Each point is reached from the start by the listed moves, each made 0, 1 or 2 times, or once backwards (-1), plus a little noise. Is the number of moves made odd or even? Then give how often each move was made.

Moves:
(1): [ 25 -14   2  -3 -17]
(2): [ 9 13  1  6 -4]
Start: [ 10  -1   6  -3 -14]
Points:
[ 33 -14   8  -6 -31] => odd (1, 0)
[ 28  24   6   8 -22] => even (0, 2)
[-6 26  7  7 -2] => even (-1, 1)
[ 60 -30  10  -9 -48] => even (2, 0)

Moves:
(1): [10  0  3 -1 -2  3  3  0 -6 -8 -1  2 -3]
(2): [-3 10  1 -4 -1  3  1  6  0 -2  1  5 -5]
(3): [ 3  3 13 -3  4  6 -1  1 -6  8  7  4 -2]
(4): [ 2  1 -1 19  0  9 -2  6  0 -3  7 -1  7]
(5): [-4  2 -1 -6 15  1 -5 -2 10 -9 -8 -1 -6]
(6): [ -7  -6 -12   0  -6  18   0  -2   1   0   6  -4  -5]
(7): [-2  1 -2  1  3 -1 12 -6  4  2  0 -1 -1]
(8): [-2 -4  0 -1  2  1  8  8 -5  4 -6  1  9]
(9): [ 2 -2  7 -1 -7  1  1  1 11 -4 -2  5  2]
(10): [  6   4 -10   0  -1   0   0   2   8   9  -4   4  -4]
(11): [ 6 -2 -6 -5  4  0  5  9  6 -1 13 -5  3]
Start: [ 3 -8  8 10 -2  0  3 -7 -7 -4 -3  2  9]
Points:
[ 22 -23 -12  56 -60  59  -3   5   0 -22  -1  14  15] => odd (2, 0, -1, 2, -1, 2, -1, 0, 2, 1, -1)
[  4 -11  -9  40 -27   8  -2   7 -18   6 -19   8  27] => odd (0, 0, -1, 1, -1, 0, -1, 1, 0, 1, -1)
[ 11 -11  41  39  17   8  45  20  -8  -5  12   6  47] => odd (0, 0, 1, 2, 0, -1, 2, 2, 1, -1, 1)
[-35   5 -20 -31  29  35  35   0  20  12 -18  10 -17] => even (-1, 2, 1, -1, 2, 2, 2, 2, 0, 1, 0)
[ 21  -3  -5   0 -41  25  12  22  -5 -28  14  10   5] => even (2, 2, -1, 0, -1, 1, -1, 0, 1, 0, 1)
[-15  -8  21  33 -35  52   5 -21 -17  -7  26   8  -1] => odd (0, 1, 1, 1, -1, 2, 1, -1, 1, -1, -1)
[-18 -47 -15   1 -32  21   9  -9 -26  -3   2 -14  21] => odd (0, -1, -1, -1, -1, 2, -1, 1, 0, -1, 0)
